Each row is a point. Examples show where two turns around zero, p and q, send a point. Where does a point land after both, in the order given? Backwards means that the second turn is done in reverse. Each puzzle has new turns, and all numbers are rounded.

Turn p:
[ -9  38 -19] -> [-21   9 -37]
[-4 47  8] -> [-20  36 -25]
[ 10 -39  18] -> [ 22 -11  37]
[-37 -27   2] -> [-26 -26  27]
[ 41 -19  -9] -> [45 -8 -3]
Turn q:
[  9 -55 -18] -> [-58   2  -9]
[12 46 25] -> [47 14 23]
[-17 -22   2] -> [-14   2 -24]
[-4 32 -9] -> [ 26 -18  10]
Where do these land?
p, then q: [ 45  16 -54] -> [-46 -36  42]
p, then q: [  2 -11  32] -> [24 24  3]
p, then q backwards: [-28  14  14] -> [ 19 -29  -3]
q, then p: [-18 -19   8] -> [-10 -16 -20]

Turn p:
[ 12 -27 -29  48 -16  29] -> [-53  41   8  -1 -21  12]
[-1  1 48  8  7 23] -> [-23 -44 -19   5  -6   6]
[-18   2 -37 -37  -9  11] -> [ 27  37 -26   3  22   5]
[ 36  -3  49  -8  -6 -68] -> [ 37 -49  44  25 -38 -26]
[-25 -39   7 -20   3 -27] -> [ 10   3 -10  21   3 -51]
[32 12  0 19 -8 17] -> [-15  -2  15   1 -15  35]
[ -8  18 -26 -44  19  24] -> [ 24  14 -22   5  46  23]
[-36   7 -26 -14 -21  16] -> [ 12  32 -37 -20   6  -1]
[  9  29  15  48  31 -25] -> [-18 -33  47 -37   2  -2]
Turn q:
[-22 -51 -18 -15  -2   2] -> [ 22  23   7 -25  38 -23]
[-13  -2 -25   6   1 -23] -> [  0  17 -17  -7  -9 -25]
[-17  28 -15  -1 -39   6] -> [  2   1 -31 -31 -20  23]
[  6  -6  28 -34  -1 -20] -> [-31 -24   6  -7  26  -8]
[-16  -4  58  21  -9  -6] -> [  7 -50  33 -17 -15  -8]
[-30  24  -9  -3   4  13] -> [ 22 -12 -33   0  -5   5]
[ 92  12 -20  25  47  29] -> [-20  45  34  87 -15  36]
Where do these land?
p, then q backwards: [-33 -25  22 -10  27  12] -> [-17   6   2 -37  26 -29]
p, then q: [-29 -20   7  13   2  59] -> [ 40  20 -50  -6   3 -20]
p, then q backwards: [ -4  54 -19  14  -6  19] -> [ -5  -4  -2 -11 -55  27]
q, then p backwards: [ 52  52  24   0 -48 -47] -> [ 17 -12  31  82 -19  46]
p, then q: [-10 -36 -14  23  19 -12] -> [ -6 -31 -15  -5 -16 -33]
p, then q: [-13 -14 -13  27  37   2] -> [  7 -33 -17   8  10 -33]
p, then q backwards: [-22 -22  -8 -17  20 -11] -> [-12 -21 -12 -15  27 -13]
q, then p: [ 16  20 -13  -8 -43 -28] -> [ 27  20 -44 -18   9  -4]
q, then p: [ 44  -9  13 -41  -9   6] -> [-27 -22 -30 -19  38 -11]

Turn p:
[ 27  -4  -7   2 -34  -4   1  24 -29] -> [-23 -19  15 -12   4 -20 -27 -27 -16]
[-26 -12   8 -39 -35 -46  -3 -54  18] -> [ 23  39  44  33  44 -12  11 -10  41]
[-57 -14 -34   9  32 -23  40 -11  26] -> [  3   1 -21  61 -20  28  45 -10  34]
[ 43 -22  32  -1  27  15 -28   8 -14] -> [-13  -7  -9 -46  10  15 -39  33   5]
[ 16  24   9   3  26 -18   7  27 -11] -> [-35   7 -23  -3 -17 -20  -7  17  -4]
[-39 -13 -29 -22  25  24  55 -22 -24] -> [ -8 -14  40  39 -47  41  30   7  11]
[ 39  29   1   5   1  15 -52   4  -3] -> [  2 -10 -10 -56  19 -29   3  20 -20]
[ 27   9 -11  54  -3  10 -17  15 -22] -> [-27 -17 -27 -39   7   6   5 -23 -33]
[ 11  -5  39 -17 -61 -18  -3 -48  52] -> [ 47  42  25  27  71 -10 -22  -2 -11]
[ 21  26   5  14   5  35   2  26 -16] -> [-10 -12  -9 -25 -26  -6  -8  10 -42]
[-11   5  36  10   4   9 -36  22 -12] -> [ 12  22 -18 -43 -18  -6 -19  -5   4]
[-50 -23 -49 -18  14   0  32   9  35] -> [ 27 -32  -7  61 -26  11  28  -8  32]
Turn q:
[-29  10  18  34  -9  22 -23 -21  11] -> [ 36   7 -28   7  26 -25  18   0 -17]
[  8  19 -18 -49 -38  28   4   6  13] -> [ -1  -8  43 -15 -12 -47 -11 -17  26]
[ 14  16 -20 -62 -28 -15   4 -13 -61] -> [-32  17  30  40 -50 -26 -45 -21  14]
[-12  -8  -4 -43  -6 -30 -20  11  29] -> [ 14   0  33  -2  19   8 -39  18  27]
[ 32   6  22 -29  34  63  20  -6  -7] -> [-33 -46  22  19 -16 -30  51  16  -1]
[ -5 -71   0  46  36  10 -17  41 -13] -> [ 21  12  16  -9  -3  67  41  21 -56]
[ 24 -12 -30  -9  34   7   4  -8   0] -> [-17   7  10   1 -22  17  28  20  25]
[-58  26   2  31  31  11  53  -8  39] -> [-11  -7 -29  -2  74  11  43 -39  23]
[  3  27  19  22 -13 -23 -45  15  47] -> [ 56 -26 -29 -26  15   0 -28  18  12]
[ -3  20   2  24 -19 -16  -3  -7   5] -> [ 11   5 -31 -11   3  -7 -15 -12   0]
[ 23  -5   4  18  21 -11   5  17 -26] -> [-12 -12 -13   4 -27  31   5   1 -16]
[  1 -28   5  15 -45 -46  18 -27 -37] -> [-32  50 -21  -4  -7   0 -47  -5 -37]
Where do these land?
q, then p: [ 15  41  11 -18  44  20  19 -28  19] -> [ 11 -14 -38  53   4  26   1 -20  21]
q, then p backwards: [-21 -21 -33 -29 -17  25  -3 -26  31] -> [ -9  21  14 -37 -14 -30 -27 -37 -10]
q, then p: [-31 -34  33 -21 -25 -10 -57  -2 -36] -> [-45  16 -23 -71   4 -13 -16 -14 -21]
p, then q backwards: [ 32  22  27  -9  -2  27   6 -25  42] -> [-15 -44  36  12  -3  -5 -39 -13  11]
p, then q backwards: [-12  10 -11  25 -29  26  26  36  -1] -> [  2  17  18  19 -19  10  -1  26 -49]
q, then p: [ 13 -31 -25  -8  20   6  24   2  -2] -> [ 23  22   8  18 -33   2  -7  -1 -17]
q, then p: [-28   8  27  44 -22  -5  19  -9  -8] -> [-34 -16  20 -13  -3   7  46   9  17]
q, then p: [ -8  28  27  16 -38 -17  23 -19 -40] -> [-14   2  14 -24  19  -2  55 -30  28]
p, then q: [  9 -11 -11 -35  43 -49  -8  17  18] -> [ 31   3   3 -44  34  42  -3  -1  24]
p, then q: [ 33 -11 -45  35  25 -24 -49  54 -23] -> [-9 69 57  5 34 21 -9 17 37]
